Rows are points. Each table stands for the endless flat space through its points: a line for two points, a plane for three, and so on. Write the one point that lies in both, or say that there is none.
(in the rows, 128 means zero)

First, 2 rows:
[[119 152 142  94]
 [ 98 149 133 109]]
Second (2 x 4):
[[101 145 132 111]
 [109 155 140  97]]
They share: [105 150 136 104]

First:
[[157 123 180 196 152 130 179 136]
 [140 111 161 158 104 102 112 131]
 [ 91 155 150 162 117  71  69 119]
 [165 112 140 160 109 116 148 103]
 [140 133 169 183 141 117 148 127]
 [126 139 177 201 152  98 146 140]]
Second (2 x 8):
[[148 138 135 166  95 124 128 130]
 [142 136 142 163 102 119 122 126]]
They share: [130 132 156 157 116 109 110 118]

First (6 x 12):
[[ 70 161 142 149 181 153 113 138 146 116 137 135]
 [ 83 151 166 150 179 144  65 163 124 155 110 177]
 [124 112  99 112 158 150 189 107 172  93 134 124]
 [ 67 138 164 124  90 153 117 138 141  83 139 169]
 [ 93 107 132 133 113 125 114 146 115 119 130 183]
 [ 90 120 122 124 112 153 156 132 154  80 132 149]]
Second:
[[106 128 126 121 133 157 149 129 144 122 139 135]
 [ 97 118 141 136 162 153 127 135 150  88 122 163]
 [ 96 122 136 133 155 151 131 131 150  96 125 155]]
They share: no point

First, 4 rows:
[[108 117 135 129  81 146 154 140 137 138 115 142 111 107 132 130 132 154]
 [ 73  81  94  73 108 157 141  77 106 124 147 149 140 126 135 158 150 159]
 [111 101 127 125 107 125 172 109 105 116 126 166  85 129 129 148 135 171]
 [ 94  95 116 109  96 136 157 100 108 114 132 169 114 132 126 148 149 172]]
Second (6 x 18):
[[ 66  84  89 104 121 152 165  98 111 131 132 151  84 115 124 188 125 178]
 [ 82 102  91 120 109 155 209  96 118 156 141 175 109 159 107 164 116 169]
 [131 113 127  97  65 171 156 185 107 130  98 118 137 116 115  84 184 126]
 [107 130 145  92 108 132 138 113 159 117 119 196 159  97 114 145 116 136]
 [122 101 146 112  98 126 166  84 151 132 153 149 133 112 149 116 120 149]
 [ 95  79 109 121  99 147 166  97 103 140 144 110  79 122 157 144 138 172]]
They share: [ 99 102 120 109 100 146 155 113 120 132 128 144 111 115 135 144 134 156]

First:
[[108 163 110 130 105 131 143  85 137 102 135 147 135 111 138 139  95  79
  101 125 138 121 151  94]
 [113 161 111 128 107 133 138  92 129 106 139 148 141 112 130 145 102  86
  101 125 138 125 150 100]]
Second, 7 rows:
[[147 158 105 141 119 117 165  73 119 100  81 167 126  90 102 105 120  77
  112  95 103 104 143 150]
 [128 185 113 110 117 119 118  82 114  91 125 148 147 131  76 158  95  82
   82 120 146 113 129 127]
 [130 178 159 110  91 162 143 114 109 137 145 103 168 127 118 184  81 139
   73 147 168 150 141 112]
 [168 189 154  99 101 131 150  76 122 120  83 106 151 107  80 148  81 109
   82 125 162 111 137 160]
 [125 188 120 112 117 136 115  96 104 105 155 135 174 147  84 173  72  99
   57 136 164 129 113 107]
 [140 124 173 157  94 139 153 103 107 137 148 129 135  74 110 166 104 106
   98 122 129 150 139 156]
 [ 82 166 124 129 101 141 127 119 112  82 155 157 130 134 116 182 111 105
   90 136 107 141 151  97]]
They share: no point

First, 3 rows:
[[137  92 125 100 107 109  99 107 130 150  88 119 134 120 100 106 128 123
  157  91 159 117 144 111]
 [113  95 143 118 140 103  93  98 172 153 112 128 131 120  91  97 119 102
  157 130 141 102 147  93]
 [107 112 160  95 122 114 104 112 160 160 108  94 109  90 110 121  93 108
  142 126 134 122 174 101]]
Second, 4 rows:
[[135  90 152 102 116 123 119  95 151 151 110 106 122 121 101 107 105  78
  143 124 137  95 153 116]
 [119  98 147 108 114 110 103 111 162 153 105 105 111 108 105 104 107 113
  147 122 131 122 156 116]
 [ 99  87 143 102 103 101 117 120 150 142 136  85 125 134  89 134  88 105
  138 102 131 107 128 124]
 [117  94 147 106 111 110 109 111 158 150 113 100 115 116 101 111 102 106
  144 118 131 115 149 119]]
They share: [117 101 145 104 124 109  99 106 156 155 104 112 123 108 101 109 111 110
 151 118 143 114 157 101]

First:
[[158 166 156 142 112 109 137 127 111 155 105 124 128 112 124 130 126 168
  130 167 125 130 151  99]
 [169 157 125 140 141 132 112 125 132 147  95 120 175  95 117 113 164 146
  148 118  85 117 101 109]
 [167 131 120 143 146 152  95 130  89 103  79 138 136  87  94 110 172 155
  112  77 115 100 104 134]
 [149 153  84 120 122 151 109  63 122 117 106 133 158 119 141  72 117 111
  116 118 106 114  91  92]
 [114 154  91 117 133 105 140  92 106 139  87 148 137 126 127 111 104 147
   98 116 121 157 106  90]]
Second (2 x 24):
[[153 165 140 129 107 141 118 111 119 135  99 124 147 112 130 114 140 161
  123 134 130 127 109 117]
 [157 141 112 141 135 121 122 103  91 123  99 140 119 108 114 102 120 137
  111 130 114 111 141  93]]
They share: [155 153 126 135 121 131 120 107 105 129  99 132 133 110 122 108 130 149
 117 132 122 119 125 105]

First, 3 rows:
[[ 85 112 103 122 151 130 121 152 113 100 109 119 157 133 158 129 137 109
  171 135 123 165 130 108]
 [106 112 126 131 143 119 122 128  86  85  93 127 144  98 133 135 107 109
  145 147 133 161 146 127]
 [129 122 125 138 149 116 115  96  85  90  95 141 125  73 108 143  77 119
  117 153 133 139 164 134]]
Second (3 x 24):
[[124 124 102 115 149 118 122 135  95  85  92 137 139  94 139 137  98 108
  154 127 141 160 168 106]
 [123 128 109  98 137 111 122 157  84  66  76 132 141  89 139 129  88 103
  169 116 159 174 179  88]
 [102 128 124 113 131 114 116 139  93  87  88 129 147 104 121 123  94 118
  154 137 153 162 158 106]]
They share: no point

First:
[[106 140 106 135 102 134 144  82 115 121 154 114 116 148 138 106 146 101
  165 124 123 115 160 139]
 [106 158 148  93 138 134 108 118 151 145 124 114 134 136 174 100 134 125
  135 100 135 121 124 169]]
Second, 5 rows:
[[ 66 156  86  68  99 131 102 124 130 145 158  99  95 142 137 103 148  94
  148 113 146  95 138 155]
 [110 171 126 123 109  97 122  90 115 134 125  96 121 166 139  88 159  92
  153 130 142 106 144 157]
 [ 97 171 139 148  98  78  88  56 127 126 113  93 123 142 129 121 170  99
  158 138 141 105 180 117]
 [115 153 150 125 136 153 118 118 124 158 155 155 116 119 183 100 108 117
  137  86 134 132 143 196]
 [ 79 133 106 109 116 133 130  94 164 122 123  87 132 147 143 108 148 113
  161 118 126 120 147 124]]
They share: no point

First, 7 rows:
[[192  90 117  91 104  88 151 106 143 141 108 147 142 141 105  79 138  87
  174  99 114 111 149  96]
 [110 127 129  73 100 107 151  98 103 125 183 117 147 146 131 128 154 133
  105 118 200 132 128  99]
 [137 156 190 160 114 148 101 107 129  99 148 126  99 184 158 123 163  91
  120 141 155 173  88 141]
 [108 127 169 108  83 110 141 113  91 106 182 146 133 128 141 144 178 104
  122 127 179 151 110 130]
 [153 126 155 102 133  87 140 109 132 115 165 110 119 163 108 108 140 125
  165 105 129 138 123  99]
 [129 133 143  87 139 119 144 109 149 139 173 134 128 169 117  97 114 114
  115  97 179 119 146  84]
 [126 121 119  83  86 101 143  88 101 129 169 109 149 146 127 130 164 133
  121 122 188 128 118 103]]
Second:
[[120 179 152  82 120 122 136 133  96  92 151 186 130 161 104  75 204 164
  141 143 137 156 154 134]
 [167  80 140 108  95  69 127  96  89 135 148 130 141 118  94 123  94  79
  161 128 134 111 109  83]
 [145 142 137 116 102 109 144  87 134 115 143 148 114 161 118 116 152 128
  140 118 117 157 117 124]
 [155 136 152 107 112 111 121  82 110 106 148 159 129 156 100 116 137 131
  130 130 116 143 129 127]
 [179  92 126 108  85  69 173  98 123 131 146 106 127 140 126 133 130  93
  175 108 140 135  81 101]
 [106 123 151 100 125 100 134 155 111 125 150 147 127 130 116  76 176 102
  160 111 168 131 145  97]
 [173 130 163  97 125 108 109  80  99  99 140 165 136 158  88 115 135 140
  138 120 106 132 136 139]]
They share: no point

First, 4 rows:
[[126 106 129 126  87 179 102  81 171  84 163  81 154  99 176 111 136 112
   99 157 101 110 126 121]
 [133 113 142 129 126 150 115 108 131 122 162 103 117 114 129  97 136 112
  117 164 142 126 155 136]
 [153 109 156 141 132 128 105 108 117 144 148 117 115 132 107 111 130 124
  129 166 146 122 159 148]
 [130 136 111 139 114 137 103 105 116 134 166  92 126  94 111  97 111 120
  123 142 116 106 163 154]]
Second, 7 rows:
[[138  88 119 115 150 121  97 103 124 152 138 106 130 106 145 117 127 142
  105 168 108 110 161 118]
 [163 132 148 134 123 136 130 123 100 143 149 132 156 121 100 102 145 108
  146 202  72 110 116 124]
 [167 112 137 132 154 133 123 126 110 167 122 145 139 134 135  79 121 122
  146 182  95  87 146 133]
 [105  89 130 150 121 132  95  66 161 132 161  77 113 119 147 113  98 153
   94 141 146 101 189 162]
 [145 152 155 171  97 168  52  77 147  91 152  93  95 135 131  61  85 102
  126 117 189  81 157 157]
 [150 150 143 161  60 139 117 103 120 114 182  92 148 108  75 131 133 116
  149 148 112 128 141 190]
 [ 96 134 143 155 110 117  87  64 172  94 154  84 122 139 169  44  97 178
  131 191 131  61 169 145]]
They share: [144 118 135 141 114 137  99  99 126 132 154 102 130 114 119 111 121 124
 123 154 122 110 153 148]

First, 4 rows:
[[141  97 159 160 149 180 140 143 119  90  90 123 133 123 119 149 123 162
  116  99 133 153 149  89]
 [128 104 143 157 157 150 144 147 173 121 100 108 127  82  97 126 127 172
   87  95 136 123 147  70]
 [161 101 145 159 140 165 150 148 123  97  90 136 116 114 106 144 140 144
  116 114 126 148 145 108]
 [167 109 126 167 141 143 157 152 151 115  87 134 101  89  85 138 149 139
  106 122 111 132 152 113]]
Second (4 x 24):
[[178  95 149 164 119 164 143 132 157 116 121 128 122  81 114 151 162 128
  119  94 147 120 150 121]
 [134 100 143 142 164 153 155 173 126 106  74 139 117 122  93 103 132 157
   90 128 130 149 119  81]
 [145  67 148 158 124 193 125 163 161 117 103 118 138  78 127 131 177 135
   99  96 152 115 141  96]
 [153  95 124 126 112 165 149 143 141  85 123 122 110  82 115 155 153 163
   95 104 148 143 145  88]]
They share: [157 101 143 149 140 155 152 150 139 107 100 134 116 102 102 130 144 146
 104 112 138 138 135 100]

First, 7 rows:
[[134 156 132 176 113 148 117 149  93 144 127 145 105 138 118  80 116 111
  114  97 143 133 113 143]
 [177 150 130 136  95 120 103 153  83 131 157 154 122 179 184 103 180 127
  150 141 114 130 186 176]
 [140 179 127 211 118 151 136 146  91 162 150 132  96 137 150  98 159  57
  102 113 165 109 133 117]
 [173 140 121 149 122 140 100 182  96 128 156 131 137 187 157 107 161 140
  132 131 119 103 135 184]
 [176 145 131 146 108 130  96 174  91 137 163 145 138 191 170 107 171 139
  136 138 116 114 159 187]
 [169 147 100 122 148 133 142 140  86  82 118 111 108 128 144  98 137 110
  171 111 126  98 115 144]
 [151 129 104 169 136 156 151 152 126 144 134 114 126 137 127 134 153 103
  138 140 142 100 128 120]]
Second, 4 rows:
[[148 153 128 128 136 142 121 115 100 142 151 137  99 122 159 110 127  91
  150 103 110 111 133 113]
 [115 179 140 195  90 145 158 122  95 115 123  99 147 102  99 136 141 102
  146 100 146 124 162 122]
 [129 163 130 187 114 158 166 131 103 132 113 129 133 139  97 114 134  97
  163 119 159 151 128 143]
 [141 163 122 147 114 126 130 119  95 120 145 113 113  91 141 122 134 109
  135  99 115  95 156  99]]
They share: no point

First, 2 rows:
[[115 107 143 112 150 153 111 125 158 114 143 123 113 143 120 126 130 129
  137 159 114 114 118 104]
 [103 117 137 108 146 165 125 111 166 110 147 111 101 137 112 138 142 125
  149 165 112 110 110  94]]
Second (2 x 24):
[[125  99 138 107 150 135 102 133 154 125 135 131 116 143 132 119 113 132
  121 156 103 118 116 112]
 [131  95 131  99 151 128 104 137 156 129 132 131 113 145 139 113 105 137
  113 151  95 123 108 113]]
They share: no point

First:
[[ 89 112  98 106 125 165 147 111 149 160 149 156 124 127 119 138 114  92
  133 105 165 124 123 120]
 [104 113 140  96 134 125 155 120 112 136 158 135 129 139 141 168 159 111
  127 140 130 101 129 135]
 [130 127 130  94 168 117 175 108 100 145 123 117 153 169 150 174 145 101
  158 147 146 101 121 138]]
Second, 7 rows:
[[134  74  77 126 127 144 181  88 133 154  99 128 150 142 161 185 169 116
  149 122 163  96 119 133]
 [118  66  86 150  88 135 190 124 105 161  66 100 103 106 116 161 160 141
  163 125 154 150 110 132]
 [ 49 116 104 163 123 108 148 152  89 158 110  92  82 116 112 121 102 127
  171 144 117 156  91 127]
 [123  96 101 115  96 171 187 108 113 127 121 114 117 124 139 159 157 130
  133 137 154 116 124 114]
 [160  60 113 115 137 146 171  96 134 173 111 133 144 138 134 212 158  90
   92 120 184  92 154 171]
 [141 106 128  65 165 151 158  96 151 169 152 182 193 166 134 187 142  72
  118 117 194  72 135 179]
 [ 37 166 114 114 151 135 140 140 104 134 166 131 133 152 133 102  85 110
  177 155 127 114  78 127]]
They share: [102 115 120 100 136 141 155 114 126 148 148 141 131 139 133 156 137 101
 135 126 148 111 125 129]

First, 2 rows:
[[ 96 137 156 109 156 112 125 100 153 127 111 128 112 102 100 143 162 119
  147 136 148 132 109 147]
 [120 125 124 137 152 104 113 108 161 139 139 156 124 130 124 147 138 143
  123 144 128 120  93 115]]
Second:
[[104  99 128 100 133 108 100  98 124 131 117 121 162 151 153 143 114 137
  129 100 116 129  52 146]
 [110 160 173  89 142  81 108 125 175 145 124 164 114 123 107 161 154 147
  129 125 157 182  95 144]
 [150 109 120 116 138  87 101  95 137 136 155 116 160 119 143  97 129 130
  110 114 115 118  82 167]
 [ 75 122 147 114 150 114 112 122 185 117 105 138 109 136 109 166 139 116
  149 145 144 132 104 117]
 [ 85 104 133  99 190  81 112 102 151 151  97 133 120  94 116  88 153 171
  131 107 118 131  90 106]
 [114 131 132 175 179 121 148 112 180 161 131 122  97  77 120 125 172 128
  111 136 136  78 116 119]
 [ 56  85 124  96 170 107 100 106 161 111  84 126 123 134 113 126 128 134
  161 132 118 123  93  97]]
They share: no point

First, 4 rows:
[[161 112 111  95  88 143 127 120 133 112 135  96 146 137  96 151 132  81
   81 166  57 131 131 131]
 [157  95  98 104 101 120 146 138 144 125 139  92 136 135 128 130 148 100
   98 160  81 106 136 141]
 [142 117 109 128 105  90 124 127 158 151 121 116 115 120 144 121 163 138
  133 140 116  91 121 126]
 [184  80  79 133 109 116 153 137 133 109 148  55 156  95 122 138 132 122
   83 120  97  99 127 112]]
Second (5 x 24):
[[160 102  99 130  80 117 119 104 158 122 127  94 173 153 100 132 160 120
  143 144 113  79 131 127]
 [154  90 120 112  74 114 128  92 152 107 151 100 152 141  79 126 169 123
  122 138 101  70 122 133]
 [152  80 143 114  50 124 115  71 146  70 171  92 135 168  69 130 153 112
  125 173  88  77 121 118]
 [156 140  87 134 122 101 135 150 152 168 109 110 107  89 160 138 146 136
  101 118  95 129 129 123]
 [152 115  89 112 109  96 115 122 159 153 118  98 156 114 117 119 158 114
  120 112 109  86 126 144]]
They share: no point

First (7 x 24):
[[163 137 155 138 164 124 138  90 116 151 182 125 104 161  81 141  80 140
  120  79 104 117 108 110]
 [121  87 160 154 174 172 104 165 168 112 148 122 132 150  97 186 127 183
  129  71 105 165  74 129]
 [132 121 128 109 175 159 151 114 106 170 197 110 112 152  80 166  56 157
  157  81  93 157 105 112]
 [144  93 158 159 157 153 105 145 146 122 125 137 184 137 108 174 128 154
  131 111  84 167 105 168]
 [147  94 167 170 143 142 119 150 149 120 120 122 187 118 106 158 141 142
  119 127 105 142  97 171]
 [160 106 160 167 130 141 131 140 137 125 121 118 199 109 114 147 135 137
  121 145  99 132 103 177]
 [150 120 142 123 144 137 165 113 103 165 181 103 141 136  86 151  75 148
  137 117  94 136 103 131]]
Second (2 x 24):
[[164 119 171 142 159 139 147 132 144 144 136 100 168 145  90 145 113 123
  127 111 105 131  91 147]
 [136 123 147 166 127 131 123 116 112 120 164 124 136 121 102 145 113 151
  131 123  93 123 103 139]]
They share: no point

First (7 x 24):
[[120 162 205 113 125 148  92 163  75 151 109 128 140 118 148 110 152 203
  117  59  80 135 135 112]
 [106 144 159 134  98  96 117 133 120 114 137  83 106 162 163 181 145 117
   79 106 107 154 106 137]
 [115 158 195 122  96  91 102 128 122 118 148  72  98 153 185 171 152 126
   80  74  78 146 100 138]
 [ 70 137 123 157 121 164 136 135  92 122 136  94 112 169 120 129 159 134
  111 121 134 176 105 133]
 [112 138 161 144 114  99 125 148  96 136 126 129 113 131 175 201 124 158
   82 118 126 131 132 135]
 [ 93 134 159 126 126 147 108 142  76 121 120 120 117 160 123 118 184 158
   90 116 110 144 120  97]
 [ 82 144 117 155 115 145 140 132 113 115 130  88 111 169 128 158 131 118
  102 123 147 188 113 144]]
Second (3 x 24):
[[102 155 153 142 106 128 105 161  90 140 114 120 133 143 134 151 134 151
  104 100 113 158 126 121]
 [105 155 132 124 118 116 105 128 126 122 114 111 121 143 116 130 116 154
   86 142 131 152 150 142]
 [115 141 146 124 114 124 119 136 114 120 102 109 127 151 128 136 118 162
   88 128 119 144 140 144]]
They share: no point

First, 5 rows:
[[138 149 151 130 160 140 138 171 138 138 105 135 141 137 124 129 146 113
  146 131  74 150 167 122]
 [135 170 166 112 181 119 126 174 156 141 102 129 153 155 109 120 158 122
  167 134  83 129 149 125]
 [115 148 166 108 177 135 146 150 156 141 118 135 145 179 113 134 158 116
  163 118 111 139 127 141]
 [115 129 175 164 167 149 156 149 137 146 134 140 128 153 104 162 143 113
  124 114 105 149 151 143]
 [134 181 180 170 156 128 118 170 121 149  91 143 162 121  77 140 177 101
  177 169 110 127 146 154]]
Second, 2 rows:
[[116 130 154 139 149 149 123 139 117 120  93 161 152 143 122 137 152  91
  139 130 119 149 157 147]
 [128 162 154 143 141 165 155 163 129 152 125 133 140 139 106 145 160 119
  163 154  91 153 149 131]]
They share: no point

First (7 x 24):
[[109 132 137 153  74 158 123  74 189 106  99  87  76 128 103 162  86  94
  156 145 114 204 165 127]
 [112 140  97  82 120 152 120 124 131 169  46 114  65 124 124 167 136 114
  129 134  94 168 117 180]
 [121 124  64 101 118 107 167 116 144 136 106 112  94 113 110 177 119 115
  148 128 130 184 146 151]
 [107 130 172 107 110 133  77  98 176 138 100 106  74 167 128 113  93 113
  152 118 138 146 144 133]
 [146 128  66  84 143 122 169 134 117 167  96 140 104 143 127 162 117 151
  110 117 115 142 140 163]
 [108 128 127 122  88 142 130  93 172 130 110  87  74 135  83 133  89  96
  150 143 133 185 160 129]
 [144 135 101  95 128 122 134 124 141 152  87 147 104 146 167 176 119 159
  121 113 107 148 142 148]]
Second, 3 rows:
[[127 127  88 116 125 139 133 101 173 156 117 122  89 142 135 153  98 150
  122 110 120 140 144 145]
 [127 130 102 114 123 127 136 105 158 147 117 126  93 147 131 153 102 140
  130 117 126 145 147 146]
 [139 122 116  98 125 115 142 119 142 137 107 124 105 157 123 139  96 132
  134 117 134 155 157 134]]
They share: [133 126 109 106 124 121 139 112 150 142 112 125  99 152 127 146  99 136
 132 117 130 150 152 140]

First:
[[169 110 115 129  82  99 136  79 112 120  96 140 101 126 151 122 143 150
  168 154 140 120 108 123]
 [177 120  71 107 106  87  95  65  99 134 102 168 115  76 151 119 135 171
  150 139  94 118 116 139]
 [135  85 154 154  77 109 189 113 117 106 101 125  83 183 150 107 149 109
  160 183 181 102 110  91]
 [142 141  94 125  85 106 111  73 103 126 115 136 116 107 156 134 111 155
  180 139 135 132  75 138]
 [135 110  81 119 128  97 127 105  87 142 120 172 113 102 145 101 131 147
  130 155 112  90 110 113]]
Second:
[[151 138 118 101 103 109 170 124 116 139 124 157 133 122 121  97 141 180
  143 153 140 133 125 123]
 [157  90 108 131 119 100 119  91  93 137 106 160  92 127 154 110 145 132
  153 163 136  83  90 106]
 [133  95  97 130  89  85 136 104 100 128  93 131 103 124 141 109 146 137
  130 157 118  96 111 123]]
They share: no point

First (6 x 24):
[[ 98 139  92 126 111 108 146 127 116 155 126 104 131 154  87 151 135 209
  151 115 122 120 168 119]
 [122 113 130 118 155 155 147 123 121 144 145 131 124 137 124 141  99 155
  117 104 114 169 157 138]
 [126 128 124 117 132 138 163 112  84  93 123 121 116 100 169 135 116 142
  118 113 114 172 133 120]
 [ 93  83 153 164 165 121 153 120  94 106 158 121 161  95 137  91 109 191
  140  84 154 177 181  92]
 [111 155  80 122  89 106 155 120 107 137 106 105 116 148 104 164 145 195
  152 121 116 116 151 122]
 [118 139 102 124 111 122 158 117 101 121 116 115 118 129 129 150 130 173
  138 114 118 142 147 122]]
Second (3 x 24):
[[123 141 103 140 138 130 146 120 105 109 118 143 117 117 134 160 139 154
  138 111 102 164 120 140]
 [ 99 125 113 130 130 146 180  80  93 131 156 137 115 131 140 148 121 138
  126 117  86 162 132 124]
 [127 107 127 116  99 164 133 112 107 109 108 111 110 144 111 140 120 175
  162  88 123 135 162 139]]
They share: no point

First:
[[141 143 135 115 151 106  96 130 144 149 125 116 104 105 130 135 126 137
  164 103 138 127  99 119]
 [134 141 129 123 149 109  90 130 142 155 130 124 103 102 129 140 131 142
  170  98 137 130  94 112]]
Second, 4 rows:
[[154 155 150  85 140  90 108 146 144 142  95 106 102  97 114 110 125 130
  138 125 134 103  91 126]
 [135 109 124 108 150 149  80 140 165  83 109  96 149 153 183 159 127 121
  163  67 142 154 136 156]
 [150 134 148 113 166 119  98 124 148 115 123  95 124 136 151 134 113 122
  158  92 143 136 122 139]
 [189 145 184  90 186  95 116 140 147 149 109 120 107 105 117 105  91 151
  133 115 130 100  82  84]]
They share: no point

First:
[[118 175 148 151 151  86 160 151 150 145 111 159 155 148 154 130 136 176
  144 121 156 162 141 151]
 [117  63 108 131  80 130 104 109 118 165 159 126 123 143 182 159 102 131
  122 102  87  84 185 135]
 [110  70 104 172 127 128  96  93 136 158 126 116 108 116 168 141 150 142
  128  54 117  98 213 103]
 [143 109 114 172 148  67 127 125 129 109 132 176 131 140 162 127 133 162
   96 110 127 107 145 118]
 [154 128 144 120  51  62 178 151 100 132 126 140 138 142 128 167 150 124
  136 158 123 134 125 189]
 [156 156 126 154 132  48 149 163 126 102 149 185 122 161 148 136 132 168
  118 150 116 121 100 143]
 [128 152 143 104  63 100 160 165 119 163 153 135 135 165 153 169 114 143
  162 160 103 136 125 186]]
Second (3 x 24):
[[129 147 115 153  84 117 119 140 102 146 137 116 125 114 170 157 113 172
  134  86 111 124 127 132]
 [121 131 125 145 106 101 127 138 124 150 139 134 119 136 164 149 131 158
  138 108 115 124 149 140]
 [107 123 139 133 116  87 123 140 134 158 149 144 107 146 172 141 133 154
  134 122 115 124 157 148]]
They share: [124 127 123 147 112 100 133 136 130 148 135 138 122 142 157 149 139 153
 142 112 117 124 156 140]
